Each row is a point. The points of each table are mixes of a few directions, plus a little noise. Count the directions of each table, and those that both share. Where both have some left over, give the other angles between the two spaces (their principal angles), to ten degrees, smallest first.
(in the rows, 128 means zero)

First:
[[126 159]
 [128 128]
 [127 147]
 [130  89]
 [125 194]
 [127 142]
 [132  36]]
Second:
[[ 88 141]
 [190 108]
 [134 126]
 [160 118]
 [ 66 147]]
Directions: first 1, second 1, shared 0; angles 70

First (7 x 4):
[[137 124 169 164]
 [ 97 163  60  94]
 [116 128 182 174]
 [120 143  93 108]
 [100 107 156 129]
 [141 146  69  95]
 [184  84 165 131]]
Second, 6 rows:
[[166 106  82  73]
 [134  68 183 123]
 [137 153 101 129]
 [ 90 130  99  97]
 [101 141 170 173]
 [139 170 132 173]]
Directions: first 3, second 3, shared 3

First (7 x 9):
[[105 174 110 109 170 112  86 129 144]
 [137 108 135 136 111 135 146 128 121]
 [168  45 161 161  55 156 203 126 100]
 [160  61 154 155  68 151 189 126 105]
 [ 96 195 102 102 187 105  68 130 151]
 [103 180 107 107 175 110  80 130 146]
 [127 130 127 127 130 127 126 128 129]]
Second, 7 rows:
[[242  79 127  93 181 164  55 155  91]
 [ 66 131 133 125  99 130 131 133 118]
 [158 164 118 164 142  92 186  95 182]
 [ 81 100 138  98 106 158  82 157  81]
 [171 132 123 136 148 120 136 119 143]
 [109 125 130 124 119 132 123 133 120]
 [ 70 164 126 157 101  99 183 105 162]]
Directions: first 1, second 2, shared 0; angles 90

First:
[[129 143 171 145 142 136 149 136 159 137 178 129 118 144]
 [138 146 129 123 128 146 174  92 135 104  86 111 137  94]
 [ 97  76 100 117  84 136  94 152  92 105 157 150 124 158]
 [113 132 149 125 125 123 119 104 104  95  77 118 138  91]
 [ 76 103 146 149 106 162 201 156 140  86 206 134 102 198]
 [104 138 155 142 136 132 168 123 130 101 119 116 120 132]
 [164 165 180 148 168 120 123 145 187 187 202 135 118 142]
 [164 119   7 102 115 143 170 112 124 142  70 119 137 133]
 [101 116 119 138 130 117 128 153 114 123 133 130 118 161]
 [140 167 127 141 198  47  60 140 110 182  40 109 133 107]
 [181 103 126  82  76 148  24  95 115 144 143 160 163  54]]
Second:
[[127 129 130 129 130 128 128 128 128 128 128 128 127 129]
 [ 93 153 192 167 173  98 144 158 140 131 148 117 106 162]
 [114 137 156 145 148 115 135 140 133 129 136 123 118 142]
 [134 123 118 121 120 134 125 121 126 128 124 130 131 121]
 [125 130 133 132 133 125 129 132 129 128 128 126 125 131]
 [ 95 150 188 164 171  99 143 156 139 131 148 117 108 161]
 [ 62 173 243 199 211  73 156 183 150 135 166 109  88 191]
 [176  96  45  76  67 170 107  88 112 123 101 143 158  83]
 [179  94  40  73  64 170 108  86 112 123 100 143 159  80]
 [179  93  39  74  62 170 106  86 112 123 100 143 158  80]]
Directions: first 5, second 1, shared 1
